Each row of a before or after table is a point. The points were changed in one or more steps. Then noise was added and the rows were shuffled. The steps act on how far a point lies along the listed directions, d1 being the first. Write out the steps. A step turns or swaps two directions, mirrors them in a line or flattens them onto one, adds a multiple of one to another, or multiplies one. Angles are multiples of 10 degrees, from the lower direction toward the higher: turns from -170 to 170, lines from 10 to 170 but not 90. Use the fewest steps. Two steps may share a direction if one is a turn and the other turns, adds or multiplies; they go together, in the order done. Otherwise the lowest direction goes first.
In the rows, 128 means zero.

Directions:
(1): [ 94 155]
(2): [155 162]
Before (9 x 2):
[[160 120]
 [158 104]
 [ 58 159]
 [105  88]
 [150 127]
 [ 68 120]
 [ 94 155]
 [133 124]
 [136 123]]
After (9 x 2):
[[188 173]
 [160  96]
 [100 113]
 [102  99]
 [185 133]
 [106 120]
 [154 164]
 [120 120]
 [124 124]]
Steps: swap d1 and d2

Directions:
(1): [125  85  98]
(2): [157 152  91]
(3): [ 84 147 106]
Before (14 x 3):
[[167 179 128]
 [155 100  89]
 [106 160  97]
 [144 171  68]
 [110 124 124]
 [167  86 125]
 [131  84 114]
 [154 165 106]
 [125  89 159]
 [114 136 129]
 [122 127 129]
 [158 134 109]
 [133  95 128]
 [213 172 158]]
After (14 x 3):
[[109 136  77]
 [191 125 110]
 [107  98  84]
 [102 114 114]
 [170 146 107]
 [126 128 132]
 [207  77  95]
 [131 137 140]
 [ 90 125 104]
 [115 139 138]
 [167 185  93]
 [ 93  91 135]
 [144 132  96]
 [142 176 137]]
Steps: turn d1 and d3 by 80 degrees

Directions:
(1): [106  93 170 141]
(2): [ 95 154 119 171]
(3): [174 122 136 167]
(4): [120  86  86 139]
Before (8 x 4):
[[147 161 126 144]
 [ 91 105 128 161]
 [143 101 173 115]
 [184 160 119  99]
 [162 141 116 112]
 [ 62 171 113 115]
 [131 128 151 155]
 [ 71 158  75 120]]
After (8 x 4):
[[119 181 106  87]
 [121 154 108 104]
 [174 138  93 187]
 [156 146 130 102]
 [137 113 153 112]
 [ 85 124 161 115]
 [171 153 131 192]
 [144  81 138 150]]
Steps: turn d2 and d3 by 120 degrees

Directions:
(1): [152 104  97  83 126 161  82 136]
(2): [116  67 170 158 120 138 102 128]
(3): [ 88  87  98 102 103 123 170 114]
(4): [195 102 108 154 111 115 154 122]
(5): [118 154 119 151  56 150 112 129]
Before (9 x 8):
[[169 106  98 110 178 134  89 162]
 [103 188 173 140 172 112  88 146]
 [108 116 120 128  91 133 115 144]
 [120  96 128 152  87 125 147 122]
 [144  62 128 128 135 135 103 133]
 [123 124 192 203 107 102 118 143]
 [161  33 131 135 137 120 153 103]
 [ 90 152 174 114 164 155  92 111]
 [125 182 156 141 129 123 156 107]]
After (9 x 8):
[[ 82 106 132 126  98 142 121 127]
 [ 57  81 178 128 163 116 144 104]
 [149 157 121  86 128 162 101 117]
 [114 108 162 125 115 157  41 159]
 [137 140 143 177 179  85 158 149]
 [105  92 165 165 141 106 142 125]
 [210 132 116 124 150 129  74 149]
 [207 103 129 137 135 148 114 105]
 [120 114 123 144  87 122 131 142]]
Steps: turn d1 and d4 by 150 degrees

Directions:
(1): [179 156 112 148 112  72 102 123 117]
(2): [157 104 133 112 139 125 155 183  76]
(3): [149  73 113 176 137 135 150  87 119]
(4): [127 126  82 160 157 135 117 179 168]
Before (13 x 9):
[[133 166 132 139 107 113  98  99 154]
 [ 91 154 110 102 121 125 101 146 134]
 [149 106 106 141 145 131 148 211  92]
 [104 122 100 153 157 160 133 210 199]
 [185 106 126 148 132 109 131  69 107]
 [130 208 120  58  99  72  97 185 136]
 [146 144 143 140  72 113 106  67 142]
 [128 103  94 128 136 136 118 154 147]
 [133 125 102 164 136 124 123  99 165]
 [ 79 123 119  94 166 144 136 207 138]
 [ 97 153 107 137 141 132 121 167 167]
 [107 158 166  70 101 134 124 132 121]
 [128 101  93 171 147 127 143 105 128]]
After (13 x 9):
[[122 170 110 106 155 137  99 167 178]
 [110  97 204  96  97 153 174  74  99]
 [120  88 153 132 116 110 147  41  93]
 [112 143 146  88 134 139 144 163 121]
 [182  96 101 170 125 105 135 124 115]
 [150 129 106 130 123 134 125 215 138]
 [109 111 138  92 109 142 125 105 124]
 [ 78 124 141 148 109 159 124  54 157]
 [129  87 110 133 130 129 143 120  85]
 [116 100 155 120 123 139 171 112  89]
 [141 113 125 129 146 146 144 184 114]
 [140  28  77 176 154 150 183 117 126]
 [ 88 169 138  89 126 128 125 138 126]]
Steps: turn d1 and d4 by 130 degrees; turn d2 and d3 by 160 degrees

Directions:
(1): [144 128 168 101 153  85 153 130  77 157  95]
(2): [ 90 126 129  95  87 177 127 151  75 141 134]
(3): [120 158 164 201 111 113 111 138  98 135 155]
Before (10 x 11):
[[132 128 119 102 121 147 129 140 117 130 128]
 [135 137 132 140 127 103 128 134 123 127 122]
 [ 96 143 109 149  74 162  97 114 149 106 155]
 [109 143 129 171 101 137 103 123 156  93 151]
 [ 79 147 176 111  83 173 121 164   7 149 136]
 [153 124 112 107 131 115 144 106 144 125 109]
 [134 122 106 112 115 171 136 121 148 130 136]
 [155 133 149 159 161  78 137 124 112 141 130]
 [146 137 150 156 136 124 136 138 129 135 129]
 [139 140 146 141 142 103 133 120 104 145 125]]
After (10 x 11):
[[149 130 114 126 126 117 137 107 146 123 121]
 [148 132 140 146 138 131 136 134 141 132 128]
 [107 137 187  82 122 131 144 151   8 158 103]
 [ 99 135 123 143  94 155 107 126 145  96 145]
 [144 136 136 139 147 101 132 114 124 138 124]
 [ 88 138 115 120  69 171 106 121 120 117 146]
 [135 131 128 109 125 137 131 142 108 135 127]
 [135 135 124 137 128 107 127 131 134 123 123]
 [130 127 118 119 109 170 136 125 128 136 136]
 [159 126 128 156 162  87 132 118 142 129 133]]
Steps: turn d1 and d2 by -30 degrees; multiply d3 by 0.4

Directions:
(1): [ 86 103 112 109 116 158 133  60 138 142 169 107]
(2): [110 137 107 100  93 138 126 183 119  80 174 103]
(3): [151 106 190 159 107  94 111 109 144  95 170 125]
(4): [105  84 142 162 110 157 177 140 140 100  82 104]
(5): [ 75 162 161 116 146 114 174 135 152 123 143 176]
(6): [100 113 138 148  70 145  99 141  93 158 125 181]
Before (10 x 12):
[[105  89 146 160 135 130 155  48 162 144 129 107]
 [124 180 144 132 168 112 163 164 161 117 112 105]
 [132 156 142 128 155 126 169 142 152  94 109 154]
 [173 119 181 170  97  83  81 126 127 131 160 148]
 [149 124  54  79 142 158 103 107 114 149 152  60]
 [ 89 178 120 106 130 131 101 139 110 164 138 200]
 [ 92 125 115 129 140 114 124  81 168 163 140 159]
 [ 85  98 127 106 108 138 121  63 146 131 196 106]
 [ 87 166 118 126 176 132 185 130 140 159 138 186]
 [137 145  84 126 101 119  95 185  73 150 106 126]]
After (10 x 12):
[[ 87 155 120 107 117 138  94 102 114 163 165 180]
 [ 85 128 112 128 156 150 159  68 143 167 168 152]
 [146  76 122 174 135 141 130  57 141 160  91  89]
 [197 139  83 103 142 126  93 164 107 123 129  73]
 [149  83  91 116  98 143  79  94 113 132 157  74]
 [106 141 134 117 147 139 171 101 161 101 136 143]
 [118 162 123 128 104  97 115 199  89 129 126 154]
 [ 91 169 144 124 160 126 168 126 171 122 144 101]
 [144 142 164 152 114  90 105 137 127 148 136 167]
 [123 103  97 139 132 124  97  61 156 170 130 136]]
Steps: turn d1 and d5 by -60 degrees; multiply d2 by 1.3; multiply d3 by 0.4

Directions:
(1): [158  81 112 127 124 109 117 153 141 145 122  58 125 117 129 188  83  96]
(2): [ 80  85 141  96 164 124 138 101 125 119 155 127 163 112 136  86  57 129]
(3): [115 109 194 109 136 177 104 116 155 160 139 124 116 108  89 169 142 177]
Before (10 x 18):
[[159 108 132 123 137 116 112 119 117 132 117  94 118 120 122 150 126 128]
 [188 167  97 156 110 120 123 167 127 144  88 125 108 151 130 177 156 113]
 [168  72  67 129 130  71 133 177 132 133 104  55 139 136 155 178  69  76]
 [165 106 153 140 104 138 124 132 144 146 138  94  93 114 121 187 112 125]
 [160 134 122 155 114 149 116 157 146 153 111  76  95 122  98 181 151 126]
 [161  66  82 137 143  91 126 162 128 138 114  54 113 114 145 175  89  78]
 [ 74  70 122  93 164  79 152 100 112 127 169 104 175 114 169  85  31 100]
 [141 148  73 148 132  70 152 129 139  97 124 130 150 132 155  82 120  90]
 [ 95 124  79 124 143  72 147 118  97  71 136 110 162 106 167  71  72  94]
 [152 140 121 160 105 128 117 135 126 140 103 129 122 121 119 144 132 130]]
After (10 x 18):
[[102 108 173 116 136 150 140  87 133 126 166 144 124 106 129 107  89 153]
 [ 78  73  99  93 175  87 154 117 115 103 142 138 179 129 162  62  39 107]
 [124 106 142 110 153 125 119  99 111 122 130 122 132 118 126 111 115 145]
 [153 149  70 152 129  67 151 139 139 103 121 123 149 132 154  94 122  85]
 [145  68  96 115 127  68 133 150 127 148 138  40 140 121 163 181  59  71]
 [145 123  62 145 117  61 132 151 106  90 109  66 138 112 166 141  89  71]
 [ 76 138 155 120 155 160 140 102 128 127 145 152 136 118 107  70 127 166]
 [122 145 133 149 122 132 125 114 118 129 128 160 140 119 119  97 123 144]
 [ 75  68 113 105 185 107 149 105 111 112 150 127 155 111 153  65  61 112]
 [104 174 129 121 152 138 146 108 106 118 127 202 148 143 139  63 125 149]]
Steps: swap d1 and d2

Directions:
(1): [153  83 108 127 201 124 113  85 117 144 133 126 151 131 146 137 100  80
  74 153]
(2): [124 200 103 167 150 104 141 139 123 145 156 130 167 104 111 131 116  86
 126  62]
(3): [135 133 121  83 112 168  84 154 124  68 132 164 175 165 131 150  88 102
 142 112]
(4): [144 124  93 145 104 114 149 126 147  81  82 161 156 107 105  77 176  86
 114 161]
(5): [104  82 115 110 145  68 105 191  63 144 123 143 144 118  94 134 146 135
 142 128]
(6): [111 150 135 110 133 105  82  95 137 139 114 127 189 110 198 140 184 154
 145 129]
Before (10 x 20):
[[112 166 129 117 136  81  93 123 131 125 135 148 187  94 143 114 184 131
  138 101]
 [126 175 132 119 101 140 109 128 135 126 125 149 187 128 141 120 160 105
  158  98]
 [132 165 113 127 116  92 144 184  99 135 141 114 121 109  62 115 120 141
  154  87]
 [140 124 141 113 105 127 131 110 130 115 123 125 117 141 176 129 135 142
  119 166]
 [134 121 102 148  90 141 139 141 139 113 125 129 117 147 100  87 120  91
  116 142]
 [118 139 148 122 172 161  93 140 110 185 182  94 107 141 109 172  77 127
  131  92]
 [102 121  93 130 150  38 135 177  78 137 124 163 167  78  74 124 155  97
  133 114]
 [144  29 150  91  85 191 137 124 135  63  78 140  80 171 130  96 163 167
  120 223]
 [125 128  89 123  87 128 105 179 118  98 121 173 160 127  97 138 128  98
  141 124]
 [118 134 131 150 124 124 123 170 111 139 168 118 128 152 110 146 117 144
  162  82]]
After (10 x 20):
[[ 99 158 113 158 110  81 120 148 117 184 137 123 137  87 131 146 173 151
  150 105]
 [108 134 136 125 115 130  92 110 132 167 147  97 134 145 173 133 133 149
  138 126]
 [146 110 138 112  96 134 139 115 132 100 113 131 108 145 162 118 136 135
  115 181]
 [132 140 126 144 127 169 140 176 120 138 161 119  81 139  42 129  78  96
  130 102]
 [119  39 182  76 109 176 103  95 130 117  97 106  87 166 193 133 181 222
  136 212]
 [130 157 103 146 140  75 130 128 133 111 124 160 174  84 100  85 179  89
  112 112]
 [ 90 177  91 132 177  27 107 174  69 160 156 159 217  71 100 156 140  87
  146  56]
 [131 122 114 182 153 105 152 152 110 159 165 110 116 133  92 126 119 114
  129  94]
 [139 158 104 141 191  68 129 138  87 186 160  92 146  95  96 136 109 120
  119  82]
 [132 156 127 157 111 115 154 111 139 156 114 130 144 102 120  90 185 106
  134 123]]
Steps: turn d1 and d3 by 120 degrees; add 0.7 times d5 to d2; swap d4 and d6
